Rows are points. Two turns around zero, p and q, are shown by what they do to some points. Write where each new point lands after one turn and then the other. Backwards means that the second turn is done in reverse. Each puzzle has new turns, and all numbers are rounded.

Turn p:
[ -5  39 -12] -> [-19 -14 -34]
[ 16 -35  40] -> [-4 28 48]
[-23 -31 -26] -> [ 40 -21  10]
[32 11  4] -> [-11  30 -13]
[-20  16  -6] -> [ -7 -23 -10]
Turn q:
[-33 -19 -32] -> [-36  17 -30]
[ 0 48 17] -> [49 12 -3]
[ 15  -7 -14] -> [ -7 -20  -6]
[ 18 -22  28] -> [ -7 -10  38]
Where do these land?
q, then p: [ -8  16 -13] -> [ 11   4 -19]
p, then q: [24 18 30] -> [ 15  36 -17]
p, then q: [-6  9 28] -> [-5 29  6]
p, then q: [-11 -43 -44] -> [  6 -58  23]

Turn p:
[-12  10  15  24 -23   7] -> [-21 -32   5  -7  -8  -2]
[-23   5   5  -2 -24  29] -> [  8 -30  18 -22  -6 -13]
[-35 -21  16 -14   0  18] -> [ 17 -18  -6 -33  23 -12]
[ 26   7  28  30  33 -10] -> [-16 -10 -27  46  17  11]
[-37 -14 -16   3 -13  -3] -> [  0  -4   4 -42  -1  16]
[ 30  -2 -48  -1  -1  -3] -> [ 16  32   5  12 -38  18]
[ 14  19   3 -38  28 -17] -> [  7  36  15  23  29 -11]
[ 37  -5  -2  -2   0 -21] -> [-12  27 -15  22 -14  -7]
Turn q:
[ -8   5   2 -10  22 -34] -> [-20   3 -27 -23 -12   7]
[  5  27 -24  27  19  -1] -> [  7 -14 -17   9  12  41]
[  2  18   3 -26  -9  22] -> [ 21   6  26 -21   0   2]
[ 34 -32  24   1 -32  -7] -> [  7  33  -5  21  13 -46]
[-19  19  20 -12 -18  19] -> [ -5  13  40 -12   0   6]
[  7 -11 -30  -8  -8 -32] -> [ 12   7 -32   8 -31  -2]
[-21 -25   5  28  25  31] -> [-22 -46  14  18  17  -7]
Where do these land?
p, then q: [  4 -47   4  16 -16 -25] -> [ 27  -8   7  -3 -46  19]
q, then p: [  1  29   2  32  -6 -16] -> [ 21 -32  17  10   0  17]
p, then q backwards: [ -5   6 -11 -15   8  48] -> [ 14  -3 -27 -17  -9  38]
q, then p: [  8 -36  -6  10  17 -26] -> [ -6  20   0 -24 -17  34]
q, then p: [ 16  14 -12   8 -17 -31] -> [  4  -9  29  15 -24  13]
p, then q backwards: [-28  19   2 -28   7  26] -> [ 12   5   9 -14   0  47]
q, then p: [  4  15  21 -23   7  25] -> [  6  14  -4  12  29 -25]
